Each row is a point. Each copy is the shape, with its points in the same order, turned, moved and blurred by noise. Say if it was mirrored as well.
In the rows, zero is written as 128.

Shape (5 x 2):
[[104 151]
 [180  89]
 [ 57 107]
 [147 141]
 [193 127]]
Copy 1 (5 x 2):
[[139 101]
 [ 64 165]
 [108  45]
 [120 140]
 [ 98 183]]
Copy 1 is: mirrored
Copy 2 (5 x 2):
[[131 184]
 [101  85]
 [ 75 209]
 [130 140]
 [145 102]]
Copy 2 is: only turned
Copy 3 (5 x 2):
[[170  98]
 [ 83 154]
 [141  45]
 [153 136]
 [119 165]]
Copy 3 is: mirrored
Copy 4 (5 x 2):
[[131  71]
 [104 172]
 [ 73  47]
 [135 119]
 [142 165]]
Copy 4 is: mirrored

Shape (8 x 3):
[[ 91 121  90]
 [190 171 117]
 [163 105  97]
 [ 77 149 194]
 [ 77 118 121]
 [184 118 148]
 [121 147 111]
 [ 74 177 190]]
Copy 1 (8 x 3):
[[ 80 157 131]
 [178 165  75]
 [117 119  80]
 [153 138 205]
 [ 91 143 162]
 [170 101  91]
 [119 164 124]
 [162 163 208]]
Copy 1 is: only turned
Copy 2 (8 x 3):
[[ 96 131 133]
 [170 221 105]
 [134 171  79]
 [180 114 192]
 [111 120 145]
 [181 171  81]
 [118 166 130]
 [180 133 209]]
Copy 2 is: only turned
Copy 3 (8 x 3):
[[132 194 135]
 [183 108  80]
 [118 140  86]
 [169 125 218]
 [133 182 177]
 [130  94 105]
 [161 161 130]
 [190 129 214]]
Copy 3 is: only turned
Copy 4 (8 x 3):
[[121 141 102]
 [211 129 169]
 [174  91 116]
 [ 79 149 201]
 [ 98 139 122]
 [174  78 172]
 [150 144 137]
 [ 90 171 209]]
Copy 4 is: only turned

Shape (11 x 6):
[[170 162 115 125 118 186]
 [146 154  94  30 156 120]
 [140 173 103  89 119 125]
 [159 183 125 114 121 134]
 [123 129 101 107 103 103]
 [152 124 136 182 135 178]
 [ 72 148 115 171  91  61]
 [162 153 131 133  56 168]
 [162 181  76  88 208 161]
 [118 143 154  39 204 109]
 [145 112 143 130 136  48]]
Copy 1 (11 x 6):
[[192 120 153 145 115 102]
 [186 195 119  89  48  94]
 [198 177 142 110 114 127]
 [187 159 180 132 118 130]
 [183 144 108  95 129 146]
 [145  89 156 175 124 124]
 [160 157  90  91 189 222]
 [209  97 162 119 158 115]
 [158 212 140 165  60  89]
 [140 182 147  78  26 144]
 [110 160 146  53 145 158]]
Copy 1 is: mirrored
Copy 2 (11 x 6):
[[118 100 188 185 120 168]
 [117  68 122  86 139 204]
 [108 127 132 123 136 185]
 [108 120 136 161 141 179]
 [135 151 130 110 103 159]
 [132 132 197 178 132 106]
 [107 219 103 112 115 110]
 [136 144 154 210  79 179]
 [ 89  62 192 104 181 183]
 [128  37  95  81 164 140]
 [186 165 105 109 158 131]]
Copy 2 is: mirrored
Copy 3 (11 x 6):
[[189 157 136 107 156 146]
 [153 181 186  63  85  75]
 [169 151 130  81 104 101]
 [195 134 133 101 128  97]
 [124 128 126  94  79 119]
 [145 135 122 159 176 160]
 [107  94  54 131  78  93]
 [205 118 119 122 115 169]
 [164 210 160  60 185  75]
 [127 214 189 124  87  41]
 [106  86 154 137  94  73]]
Copy 3 is: only turned
Copy 4 (11 x 6):
[[ 70 102 164 143 179 167]
 [117 125  87 185 176 224]
 [ 94 134  94 142 169 185]
 [ 84 152 134 128 183 169]
 [134 112  85 129 138 159]
 [106 112 188 151 146 108]
 [112 168  59 104 108  88]
 [ 89 103 153  75 157 159]
 [ 79 126 123 226 212 180]
 [133 193 102 221 132 222]
 [189 181 100 133 143 136]]
Copy 4 is: mirrored

Shape (14 x 8):
[[ 76 165  74 149 105 107 135 129]
 [ 91 155 150 169 165 131  96 144]
 [116 125 109 156 157 105 138  88]
 [192  88 126 162 114 129 120 175]
 [199 121 186  98  88 130  83 157]
 [156  88 165 117  93 168 106 132]
 [160 106 182 131 131 155 137 126]
 [ 77 170 156 140 125 101 128 109]
 [227 123 193 167  61 165 131 174]
 [101 134  66 163 112 109  94  85]
 [135 181  91 175 159 137 138 101]
 [105 188  84 188 147 155 106 105]
 [151  99 132  94 133 168 139 150]
 [171 142 178  98 153 135 121 146]]
Copy 1 (14 x 8):
[[ 53 124 151  83 139 167  91 124]
 [112 165 164 128 148  97 130 118]
 [ 91  99 126  88 125  91 115 100]
 [174  68 160 172  98 136  91 116]
 [249 122 163 123 117 143  92 129]
 [189  87 160 122 107 114  88 169]
 [174  79 124 122 120 110 125 154]
 [103 168 113  79 158 116 116 131]
 [240  72 140 185 166 169  91 150]
 [ 63  95 176  79 140 116  55 102]
 [ 82  90 160  88 174 127 150  97]
 [ 73 115 197  93 187 119 128 110]
 [151  86 160 112  83 131 126 168]
 [192 119 156 108 115 121 152 118]]
Copy 1 is: mirrored
Copy 2 (14 x 8):
[[ 93 139 121 177 146  80 118 170]
 [ 87  96 194 123 156  99 123 140]
 [149 144 142 136 172 115 125 159]
 [134 118 156 119  57 177 107 155]
 [ 87 106 123  70  70 180  87  93]
 [135  92 119 111  79 150 117  83]
 [133  75 131  93 114 161 133 110]
 [ 83  97 124 127 183  98 110 139]
 [ 98  68 126 131  61 242 106 106]
 [133 170 142 170 145  82  96 132]
 [ 99 157 149 162 164 139 169 159]
 [ 91 158 175 185 163 111 153 136]
 [129 104 117  88  72 133 162 127]
 [ 87 105 129  55 118 163 143 121]]
Copy 2 is: mirrored
Copy 3 (14 x 8):
[[180 143 101 188  97 126 159 102]
 [133 179 140 120 125 150  81 117]
 [154 117 136 170 151 161 126 119]
 [113  89  66  77 150 103 106 109]
 [ 71 103 129  90 133  29  96 130]
 [103 125 131  91 181  61 127 109]
 [124 128 138  89 179  94 106 148]
 [137 172 156 150 120 148 122 157]
 [114  65 103  33 121  46  96 155]
 [163 124 145 169 116 144 145  59]
 [202 123 123 162 132 137  89 129]
 [212 161 145 154 113 146  99  87]
 [131 136 101 128 201  75 109 127]
 [101 138 127 128 179  81  69 156]]
Copy 3 is: only turned
Copy 4 (14 x 8):
[[103 103  69 159 162  81 136  88]
 [123 158 125 166 147 112 194 104]
 [109 151  92 115 120 114 136  73]
 [151  85 132 104 146 201 156 103]
 [158 110 200 133 151 177 103 154]
 [140 136 133 126 143 179 110 179]
 [106 148 140 117 122 171 139 157]
 [ 83 162 122 169 153  86 137 105]
 [103  72 182 143 132 237 137 160]
 [146 127  51 165 143 115 115  63]
 [109 113  90 153  83 104 158  84]
 [127 116  76 192  92 101 170  88]
 [137 117 130  86 133 136 138 174]
 [123 135 195 106 117 124 140 143]]
Copy 4 is: only turned

Shape (14 x 9):
[[178 216 123 130 122 108 119 188 148]
 [131  63  88  97 136  97  67 136  48]
 [111  75 124 133  91 102 138 114 139]
 [126 102  53  51 124 165  59 122  85]
 [120 127  99 193  85  53 134 105 143]
 [193 197 154 149 196 159 183 157 132]
 [160 167 182 118 132 120 122 170 147]
 [223 150 111 155 111 114 103 169 169]
 [111  86  99  99 175 102  53 107 121]
 [125 166 162 188 187 183 139 176 157]
 [121 133 126 109 155 163  59 107  72]
 [194 178 178 174 144 168 126 152 138]
 [138  90 110 143  97  50 130  75 168]
 [127 126 124 102 155 153  70  95  88]]
Copy 1 (14 x 9):
[[118 234 116 143  82  68 122 124 132]
 [101 110 112  86  94 215  72 113 127]
 [122 107 141 169 126 157 115  75  82]
 [111 113 124  42 117 197 162 125 144]
 [ 97 180 105 207 156 159  87  77  72]
 [168 165  73 169 112  19 105 155 164]
 [137 169 140 155  69  68 113 138 107]
 [186 237 125 142 104 117 104  94 119]
 [120 122 146 123 125 210 109 170 126]
 [157 146  85 220  71  79 159 154 160]
 [120 117  76 101  87 164 139 176 108]
 [191 179  72 166  74  64 125 144 106]
 [129 151 156 181 183 166  85  96  63]
 [128 114  98 101 107 159 136 173 103]]
Copy 1 is: only turned
Copy 2 (14 x 9):
[[126 209 213  71  74 131 175 139 100]
 [182 167 170 186 124  90 108  36 120]
 [141 148 138 137 158  80 100 144 138]
 [178 104 160 164  74  79 154  33  98]
 [152 212 135  92 168  87 134 160 172]
 [ 98 179 191  83 124 231 147 133  70]
 [114 164 232 108  99 130 133 158 101]
 [102 192 192  32  85 113 117 113 113]
 [ 98 145 156 189 115  98 126  60 150]
 [101 168 163 120  63 220 105 172 119]
 [153 116 192 171  92 156 133  64 152]
 [119 161 215  62  92 205 119 146 124]
 [107 163 143 108 195  54 129 135 168]
 [143 117 193 168 107 143 148  60 150]]
Copy 2 is: only turned
Copy 3 (14 x 9):
[[194 103  64 181 117  94 122 148 129]
 [ 93 169  98  41 142 174 194 140  98]
 [129  94 156  65 115 153 112  93 115]
 [105 123 118  93 100 213 214 190 121]
 [145  94  76  80 103 160  86  47 141]
 [104 104 113 211 170  64  97 156 149]
 [172 130 131 169 116  90 121 134 108]
 [200 134  95 131 143 122  91 153 181]
 [ 80 170 119  77  68 159 161 136 133]
 [103 112 119 188 115  92  42 179 103]
 [ 81 157 119 147 121 187 164 147  97]
 [147 140 126 210 155 113  68 144 125]
 [145 110 136  72  89 153 112  43 174]
 [ 80 152 131 147 111 178 170 140 112]]
Copy 3 is: only turned
